Each row is a point. The points of each table are mixes of a few directions, plus a little noise. Count the directions of each table, and those that both share. Where both have some left over, give the other angles between the two spaces (their principal angles), to ten degrees, smallest first.
In the rows, zero is written as 128.

First:
[[114 124]
 [244 164]
 [ 81 114]
 [ 88 115]
 [112 123]]
Second (7 x 2):
[[105 121]
 [140 132]
 [189 147]
 [165 139]
 [ 13  92]
 [ 92 116]
 [193 149]]
Directions: first 1, second 1, shared 1

First:
[[109 129  79]
 [103 130  61]
 [150 112 249]
 [172 143 171]
 [116 124 115]
 [121 124 128]
 [123 134  93]]
Second:
[[138  99 106]
 [169 110 194]
 [ 72 181  83]
 [ 98 154 101]
 [174  57 122]
 [102 166 129]
 [143 128 162]]
Directions: first 2, second 2, shared 1; angles 90

First:
[[ 93 135 197 168]
 [172 171 135 136]
 [185 167 127 125]
 [ 86  58 162 120]
 [101 103  32  93]
 [ 82  52 138 111]
 [176 210 105 143]]
Second (6 x 4):
[[116  59 116  95]
 [162 151 117 123]
 [152 168  94 127]
 [ 68 173  18 133]
 [128 127 186 147]
 [142  90 236 142]]
Directions: first 3, second 3, shared 3

First:
[[122 135 124 116 118  94]
 [148 119 164 170 142 183]
 [167 135 232 210 119 128]
 [140 124 147 151 136 158]
 [149 146 202 170 100  66]
 [100 125  59  71 129 115]
 [112 102  48  93 168 228]
 [ 86 137  47  44 110  51]]
Second, 6 rows:
[[157 161 121 194 163 111]
 [132  89  92 162 113 122]
 [ 23 137 226 102 191 240]
 [142 123 104  97  50 122]
 [129  95 116 108 142 107]
 [185 163 109 104 109  67]]
Directions: first 2, second 4, shared 0; angles 40, 60

First (7 x 8):
[[150  98 117 123 119 201 123  79]
 [154  97 104 110 124 215 129  75]
 [114 119 184 189  99  83  98 135]
 [137 145  70  64 162 157 161 133]
 [118 157 106  99 151  94 148 163]
 [ 93 171 155 147 136  12 130 201]
 [129 109 159 165 105 133 107 110]]
Second (9 x 8):
[[127 136 118 115 137 122 136 137]
 [136 146  74  67 161 153 160 135]
 [147 123  80  79 147 192 149 104]
 [138 125 103 102 138 160 139 116]
 [141 133  81  78 151 169 152 119]
 [109 133 175 177 109  67 107 151]
 [123 139 123 121 135 112 134 142]
 [140  75 186 201  77 170  82  71]
 [ 91 142 212 213  97   7  93 178]]
Directions: first 2, second 2, shared 2

First:
[[153 166 116 156 116 129 100 132]
 [168  98 126 128 106 141  99 150]
 [142 110 106 180  96 139 115 143]
 [ 86  99 173  23 183 116 176 106]
 [190 188  96 200  87 136  63 148]
 [116  71 109 174  98 140 143 141]
 [ 42 161 170  33 210  98 202  76]]
Second (10 x 8):
[[ 44 129 124 105 165  74 119 122]
 [ 67 151 125 130 183 113 121 125]
 [138  70 102 156  46  90 103 150]
 [159 150 117 131  94 102  79 140]
 [ 49 152  92 203 162 112 116 131]
 [148 192 124 158 106 140 176  95]
 [160  79 176  82 181 226 209 117]
 [132   7 142 121 106 176 194 135]
 [164 168 131  91 125  92  47 146]
 [219 183 149 102 112 158 118 122]]
Directions: first 3, second 5, shared 3

First (7 x 9):
[[204 171 115 164 197  97 106 171  91]
 [113  86 119 173 101 149 114 190 110]
 [117  98 127 159 114 154 132 174 123]
 [105  62 149 120 175 135 249 134  93]
 [ 96 182 154  98 100 111 154  75 218]
 [154 185 117  72 108 150  44  55 157]
 [107 113 116 109 101 100  97  97 105]]
Second, 10 rows:
[[ 99  13  80 110 146 140 183  70  91]
 [104  28  80 115 150 111 191  76 106]
 [139 183 148 100 146 149 137  77 169]
 [146 132 129 155 109 107  88 205 101]
 [ 72 186 178 126  92 158 128  83 175]
 [167 153 139 111 107  98  68 195  92]
 [163 157 130 125 108  37  92 206 113]
 [150 136 135  95 113 117  90 150  97]
 [ 85 156 143 173 146 190 176  68 198]
 [156 136 118 169 161 175 126 149 138]]
Directions: first 5, second 5, shared 3; angles 40, 50

First (10 x 11):
[[123 158 181 106 140  86 136 132 161 198 179]
 [124 155 174 108 138  90 135 132 157 189 173]
 [135  85  56 160 112 187 117 122  82  32  58]
 [125 148 162 113 135 100 133 131 150 174 162]
 [121 173 205  95 145  65 140 134 177 231 204]
 [122 164 190 101 142  77 138 132 168 211 188]
 [131 107  91 144 120 158 122 126 105  80  93]
 [127 129 129 128 129 127 128 128 128 129 129]
 [136  79  42 164 109 197 115 122  74  15  46]
 [136  82  49 162 110 193 116 123  78  22  50]]
Second:
[[121   7  73 179 157 229 118 110  88  67  83]
 [174 234 214  39 100  57 140 177 174 224 199]
 [ 94  45  63 194 150 183 119  92  93  56  74]
 [ 93 164 110 154 122  79 129 102 130 106 111]
 [127 191 153 106 114  73 133 134 148 155 148]
 [133 171 150 107 118  93 132 137 143 153 146]
 [140 133 141 113 126 130 129 139 133 143 139]
 [183 102 169  77 130 178 129 171 134 175 164]
 [ 81  38  48 211 153 184 118  80  87  38  61]
 [130 176 149 108 117  87 132 135 144 151 145]
 [131 146 138 118 124 114 130 132 135 139 137]]
Directions: first 1, second 2, shared 0; angles 30

First, 9 rows:
[[ 70  93 215 207  97 111 161  88 117 176 185 153]
 [175 169  70 120 158  64  90 112 131  69 147  44]
 [116  32 198 161 106 143 177  99 138 185 182 197]
 [ 86  68 135 205  64 175  61 100 102 219  86  92]
 [176  82  70  74 128 185  98 153 139 143  72 140]
 [150 197 101 104 164  75 130 134 132  61 145  91]
 [137 176 111  90 152 120 140 153 132  87 118 132]
 [100 139 146 123 118 162 140 150 123 144 100 162]
 [145 194 106  69 164 117 153 165 136  69 117 142]]
Second:
[[159  91 165 128  64 156 141 100 117 212 133  61]
 [ 27 147 100 249 225  50 157  11 140  72  91 139]
 [122  87 186 133 145 149 142 154 102 133 179 134]
 [153 168  81  82 113 128 102 166 146 105 105 153]
 [126 116 146 125 137 136 131 144 119 123 146 137]
 [143 102 166 103 125 156 130 175 111 133 168 138]
 [104 169  66 170 130  83 127  48 156 124  63 108]
 [189 145 113  35  84 167  95 226 132 124 139 154]]
Directions: first 4, second 3, shared 0; angles 30, 50, 60

First (11 x 14):
[[116 126 159  75  82 191 129 150 130  88 128 115 125  58]
 [145 126  90 137 129 114 107 110 154 109 124 115 129 174]
 [132 135 121 171 156 122 141  98 112 187 167 149 153 142]
 [149 150 115 170 156 105 130 118  83 185 166 112 151 137]
 [107 106 137  93 103 173 166 140 177 120  80 179 142 106]
 [ 97 147 109 153 155  58 164 120  93 155 109 172 142 153]
 [113 139 122 148 137 103 105  89 109 114 175 128 118 145]
 [123 106 174  69  90 169 101 167 155  56 101  97  80  85]
 [106  88 186  81 100 181 115 144 183  72 105 143  82  96]
 [155 155  60 144 133  90 129 126 114 138 113 102 162 169]
 [165 132 135 167 165 102 121 144  99 185 141  97 125 145]]
Second (11 x 14):
[[109  55 164 127 140 149 112 132 228  99 116 130  68 149]
 [121 115 152 126 138 137 130 135 187 117 114 115  91 130]
 [118  84 156 132 138 147  87 118 230  95 135 170  82 157]
 [104  90 105 134 128 117 139 140 115 133 144 113 142 119]
 [137 207 160 125 148 118 159 156 167 141 100  92  97  94]
 [128 214  96 138 132 117 145 115 139 135 153 107 150 106]
 [138 186 119 133 132 101 123 147  81 150 141 159 160 105]
 [123 135 101 132 123 109 140 140  67 147 141 124 165 111]
 [124  86 114 124 115 146 134 104 122 117 127 103 130 146]
 [113 128  91 136 125 103 145 146  67 150 150 117 170 105]
 [193 106 148 101  87 165  93  75   7 124  88 177 153 184]]
Directions: first 6, second 5, shared 2; angles 60, 90, 90

First, 11 rows:
[[139 120 129 141 122 137 118 139 128 134 132 145 136 117 130 127 138 125]
 [167 100 132 177 107 162  91 172 127 150 143 191 159  84 136 121 164 114]
 [ 98 150 124  91 144 101 157  95 130 111 116  80 104 161 122 134 100 138]
 [185  86 134 199  97 180  74 191 125 159 151 221 173  63 140 118 182 107]
 [ 64 175 121  49 163  71 189  57 132  93 102  25  78 201 115 140  67 151]
 [ 96 152 124  88 147  99 159  92 130 110 115  75 103 166 121 134  97 140]
 [151 111 130 156 115 149 106 153 127 140 137 165 146 102 133 123 150 120]
 [ 91 154 124  84 148  96 163  87 130 107 114  69 100 169 121 134  94 141]
 [ 98 150 125  90 145 101 157  95 131 111 116  79 105 162 122 134  99 138]
 [143 117 129 147 119 142 114 145 127 136 134 152 141 111 131 125 142 123]
 [177  92 134 189 101 172  82 182 126 155 148 208 165  72 139 119 175 110]]
Second:
[[136 121 123 163 121 118 127 104 113 112 133 105 124 129 126 127 103 119]
 [112  91 161  88 150 140  79 189 123  99 171 117 140 155 158 118 166 137]
 [109 127 116  71 130 124 126 137 161 141  91 161 123 131 146 151 141 122]
 [196 203 164 206 129 174 186 125  91 179 185 118 157  91  36  80 160 167]
 [108 131 111  86 128  89 113 151 160 120 116 178 102 129 184 178 155 105]
 [131 142 119  91 124 144 147 111 154 156  83 144 137 125 105 135 127 129]
 [112  52 124 110 127  99  59 110 130  50 116  75 124 178 178 158  89  86]
 [154 110 133 156 121 122 109  94 117  94 130  82 136 148 117 137 102 107]
 [ 69 101 113  97 135 132 127 152 129 139 111 145 117 124 157 101 114 149]
 [174 198 141 249 120 146 195 112  73 171 190 121 132  76  60  76 130 164]
 [106 134 103  90 123 118 140 121 157 147  82 163 115 122 143 148 123 122]]
Directions: first 1, second 5, shared 0; angles 60

First:
[[140 144 197 107 111  87 108 115 156 110 141 152 146 113  79 170 165 180
  163 104]
 [147 140 176 123 136  70 109 128 125 140 138 174 131 126 115 155 134 145
  145  94]
 [ 95 103  99 126 206 153 163 148 146 200  56 106 179  46 110  74  75  19
  213 156]
 [145 127  55 109 105 238 154 109  89 101 135  89  97 127 171 103 146 133
   35 194]
 [ 82 134 175  92 129  99 122 109 164 206 147 151 114 129  83 133  91 115
  158  56]
 [146 144  67 182  97 176 115 118 156  96 158  94 103 189 154 133 130 197
   70 180]
 [195 145  92 153 117 156 119 124  93  78 143 137 113 145 173 144 163 181
   58 186]
 [106 107 158 122 108  89 130 149 112  73 117 115 144 132 124 131 154 111
  158  99]
 [ 96 108 133 137 143  83 131 152 112 148 117 133 126 144 143 109  96  70
  152  83]]
Second (10 x 20):
[[150 156  93 181 107 131  99 115 154 142 180 138  85 208 153 147 106 199
   67 135]
 [168 139 148 105 188 130 135 121 124 177  94 168 164  42 106 131 127 105
  166 157]
 [ 98 115 186  21 117 173 162 104 123 117 100 110 160  29  63 125 176  97
  171 120]
 [170 158 148  86 155 175 132  88 153 174 123 155 147  51  83 146 145 162
  134 173]
 [ 72 145 111 157  92 111 102 108 178 214 204 134  49 249 135 129  49 160
   75  48]
 [142 122 138 133 136  95 124 144  95 116 124 151 127 130 150 130 133 111
  123 112]
 [148 132 151 117 134  86 119 131  90 140 141 171 111 139 148 139 126 121
  107  92]
 [113  94 109 152  98 127 140 166  97  14 100  72 153 140 155 114 171 107
  141 152]
 [174 127  94 183 139 119 121 154 109  71 110 125 148 135 166 132 148 144
  122 183]
 [ 46  92 103 143 112 135 145 152 157 112 108  59 139 153 119  90 102  75
  174 106]]
Directions: first 6, second 5, shared 5

First, 8 rows:
[[124  87 120 138 127  92 108 152 121 143 161 167 123 216 100 168 205  92
  153 134  78 155 162 136]
 [129 144 131 124 128 142 136 119 131 122 115 113 130  94 139 112  98 142
  118 125 147 117 115 125]
 [124  89 121 137 127  95 110 151 121 142 159 165 123 210 102 165 200  95
  152 134  82 154 160 135]
 [132 173 136 118 129 166 149 102 136 112  93  86 134  34 158  85  45 166
  101 121 181  99  91 119]
 [126 101 123 134 127 105 115 144 123 138 149 153 125 184 110 154 178 105
  144 132  96 146 150 133]
 [129 141 130 125 128 139 134 120 130 123 117 115 130 100 137 115 103 139
  120 126 144 119 117 125]
 [126 104 123 134 127 107 116 142 124 137 147 151 125 180 112 152 173 107
  143 132  98 144 148 133]
 [133 185 139 115 130 177 155  95 138 107  82  74 135   7 166  73  22 177
   93 119 197  90  81 117]]
Second (8 x 24):
[[101 107 154 122 120 122 104  96 118 149 131  98 106 102 102 142  84 170
  155 101 128 110 125 138]
 [113 125 156 127 138 119 118  91 116 149 123 146 121 133 120 143 111 142
  161 105 132 108 132 127]
 [129 134 148 147 143 122 128 115 121 133 115 164 149 147 125 133 144 114
  152 110 138 112 145 117]
 [116  98 144 125 120 126 133  92 156 139 122  86 113 117 144 125 107 139
  115 130 134 115  84 143]
 [163 125 108 143 135 134 185 132 189 104 108 135 158 169 203  98 187  58
   62 178 142 137  72 128]
 [107 107 136 134 108 129  94 141 115 128 137  77 118  84  80 131  93 170
  144 103 124 123 149 136]
 [132 138  72  61 105 143 138 150 128 126 164  80  65 102 150 125  94 154
   79 180  97 175  87 151]
 [163 190 105 166 155 131 124 209  79  95 125 237 194 170 100 127 205  76
  157 116 129 144 231  85]]
Directions: first 1, second 4, shared 0; angles 60

First, 10 rows:
[[125 112 136 123 122 103 133 134 133 132 132 124 125 125 134  94 129 122
  127 113 130 112 139 122]
 [132 147 118 134 135 158 123 120 121 124 123 133 131 130 120 168 126 136
  130 147 126 148 115 135]
 [117  71 157 109 106  37 143 152 148 142 143 111 119 119 152   7 133 104
  123  73 134  68 168 106]
 [128 126 129 128 127 125 128 129 129 129 129 128 127 128 129 124 128 127
  128 126 128 126 129 127]
 [132 146 118 135 135 158 123 120 122 123 123 133 131 131 120 168 126 136
  130 146 126 148 115 135]
 [131 143 120 133 134 152 124 122 123 124 124 132 130 130 122 160 127 134
  129 142 127 144 117 134]
 [129 130 127 128 129 130 127 127 127 128 128 129 128 129 128 131 128 128
  128 129 128 130 127 129]
 [129 135 125 130 131 139 126 125 126 126 126 130 129 129 125 143 127 131
  129 135 127 135 123 131]
 [131 143 120 133 134 153 124 122 123 124 124 132 131 130 122 160 127 134
  129 143 127 144 117 134]
 [128 126 129 128 128 125 129 129 129 129 128 127 128 128 129 124 128 127
  128 127 128 126 129 127]]
Second:
[[115 121 119 152 100  81 111 127 119 114 140 128 138 125 128 125 145 142
  119  96 125 139 142 107]
 [126 141 132  82 157 164 139 147 159 126 113 130 106 131 149 130 116 119
  153 159 130 121 122 147]
 [102 136 109 126 110  90 109 142 140  93 133 136 122 125 147 143 146 149
  141 104 123 151 140 110]
 [123 109 133 110 139 121 154 126 131 124 122 130 113 124 131  98 128 119
  136 114 121 106 122 115]
 [135 116 124 154 129 132 143  99  97 130 128 133 136 127 102 133 131 129
  115 116 119 127 110 113]
 [144 139 125 158 126 154 120 109 104 141 130 128 146 131 104 161 124 131
  112 142 129 144 117 136]
 [144 134 134 146 125 144 120 122 117 147 133 124 143 132 115 139 122 125
  113 143 134 133 128 142]
 [133 116 145 111 132 122 135 141 142 145 129 120 123 128 138  90 120 112
  129 131 135 104 139 138]
 [127 135 142  95 131 126 116 163 165 139 129 120 120 131 157 105 119 118
  140 147 141 118 151 152]
 [131 131 117 148 131 145 135 105 105 121 125 135 133 127 108 157 131 135
  123 127 119 140 108 119]]
Directions: first 1, second 4, shared 1

First:
[[ 85 159  99 156 155 147 159 133 166 142 116 159 118 121 101 133 120  80
   78 174 124 128 137 109 114 154 126 152 153  99 119 161]
 [172  36 197  63  62 131  68 132  94 106 125  75  66  80 157 112 139 187
  120  19 139  79 156 145  67  96 146 127 111 177 138 112]
 [ 85 148  87 172 148 139 155 131 136 157 127 140 150 119 104 151  98 127
  124 181  70 144 127  66 113 195 141 125 144 140 108 160]
 [ 83 191  79 159 151 137 216 130 161 107 103 138 146 195 136 124 170  74
  126 184 150 168  75 180 183 106  91 119 149  87 111 124]
 [ 79 163  72 165 138 129 186 128 133 140 113 130 167 157 121 139 134 120
  159 189  88 164  86 118 155 159 118 103 134 123 102 146]
 [148 147 111 213 172 132 139  84 148 168 131 137 144 166 143 157  94 113
  116 116  95  85 153  87 138 164 149 109 157 125 146 126]
 [174  79 170  43  82  94  42 121  96 134 137 136 122  74 118  92 138 152
  170  82 164  99 145 165 121  69 131 129  73 111 148 128]
 [199 101 209  53 114 114  61 165  89  71 171 110 111 110 143 115 133 170
  130  78 195 160 146 155 131  80 122 159 103 161 151  68]]
Second:
[[220  74 148 124  93  73  51  33  96 190 122 122 157 144 168 107 133 152
  228  28 129  21 141 176 168  62 147  55  74  95 170 117]
 [150 128 128 146 137 118 113 106 125 147 133 131 144 140 135 134 116 133
  148 115 117 111 136 119 142 130 136 112 123 124 139 124]
 [ 99 136 120 119 125 141 146 155 131 111 127 126 121 118 116 130 131 128
  112 156 123 158 117 119 115 145 122 143 135 140 111 136]
 [161  83 119 116  81  85  84  75  81 178 119 112 174 123 145 120 128 179
  240  88  82  83 112 136 149 111 144  57  76 130 134 136]
 [ 11 148  98  89 114 177 204 234 135  63 120 111  98  86  84 134 145 134
   69 229 108 249  84  97  76 188 104 180 155 175  61 158]
 [128 117 115 130 116 115 121 118 109 148 127 122 153 124 129 133 120 153
  172 132  95 130 119 113 134 143 136 103 112 141 120 134]
 [110 124 137 101 114 142 139 150 137 101 118 125  99 117 123 116 150 112
   98 129 154 138 124 154 112 108 115 150 133 123 122 130]
 [ 97 159 143 116 155 168 166 179 171  75 127 139  74 125 114 126 143  77
   23 153 186 163 140 142 104 121 106 196 169 120 122 123]
 [180 180 144 209 217 136 122 101 169 139 159 163 130 177 138 157  86  78
   65 123 159 103 181  95 154 143 139 157 172 107 170  97]]
Directions: first 6, second 3, shared 3

First, 8 rows:
[[151 128 153 119  56 163  95 139  10 121 114 105 149 146 159 195  95 127
  177 228 144 130  84 174 113 139 133 226  10 148 145 116]
 [136 147 103 153 144 114 114 112 137 130 134 141 156 131 128 141 135 121
  151 107 155 111 160 140 130 122 120 125 146 122 113 143]
 [113 127 110 160 136  98 106 146 101 118 135 112 141 109 113 137 127 142
  135 141 117 145 142 165 117 134 115 154 131 137 120 134]
 [138 134  84 127 157 122 131  87 138 126 137 158 144 112 127 133 148 126
  141 100 122 130 140 128 118 122 113 108 151 106 130 148]
 [128 135 161 132 122 123 119 153 139 139 127 110 136 151 139 132 116 113
  134 123 152 115 148 125 145 122 146 134 132 138 110 109]
 [131 126 120 129 123 174 128 150 164 136 119 143  78 143 145 108 119 151
  102  97  92 122 101  95 142 127 141 103 124 135 159 143]
 [102 121 117 122 127 138 172  97 180 110 114 150  90 109  72  78 152 148
   80 133 144 113 105  93 110 140 100  72 155 113 141 160]
 [123 105 177  82 160  95 160 140 156 142 143 107 130 123 142 104 130  97
  107  96  98 157 144 103 148 116 155 103 177 124 106  70]]
Second, 8 rows:
[[113 158  81 113 107 129 116 102 178 151  91 129  94 141 108 112  68 178
  160 155 123 119 114 118  92 123 153 110  94 110 132 154]
 [115 139 158 137 107  95 114 113 132 114 147 102 153 127 111 152 119  79
   97  99 118 121 165 101 129  93 134 153 145 123 127 127]
 [114 120 143 134 120 118 119 114 144 132 136 134 122 102 126 118 137 140
  138 135 148 108 138 123 123 138 120 122 136 122 113 129]
 [123 121 147 160 125 117 117 126 121 117 154 124 144 111 127 144 148 110
  112 114 138 116 148 126 126 128 111 144 149 126 123 133]
 [157 122 105 147 156 159 148 160 110 148 138 128 134 146 150 148 128 134
  123 140 122 153 101 146 109 148 126 135 132 119 139 121]
 [121 133 122 116 124 126 134 109 190 178 125 119 104 124 130 123  78 166
  151 164 136 120 116 110  73 141 153 116 122  89 113 122]
 [133 110 182 103 136 113 153 132 140 149 151 103 139 126 147 134 123  90
  110 125 125 139 133 105 123 125 148 133 155 112 111  81]
 [148 123  87 116 147 168 123 167   7  32  80 184 135 149 122  94 221 126
  136  93 116 150 110 191 247 125  80 110  97 221 168 153]]
Directions: first 6, second 5, shared 1; angles 50, 60, 80, 90
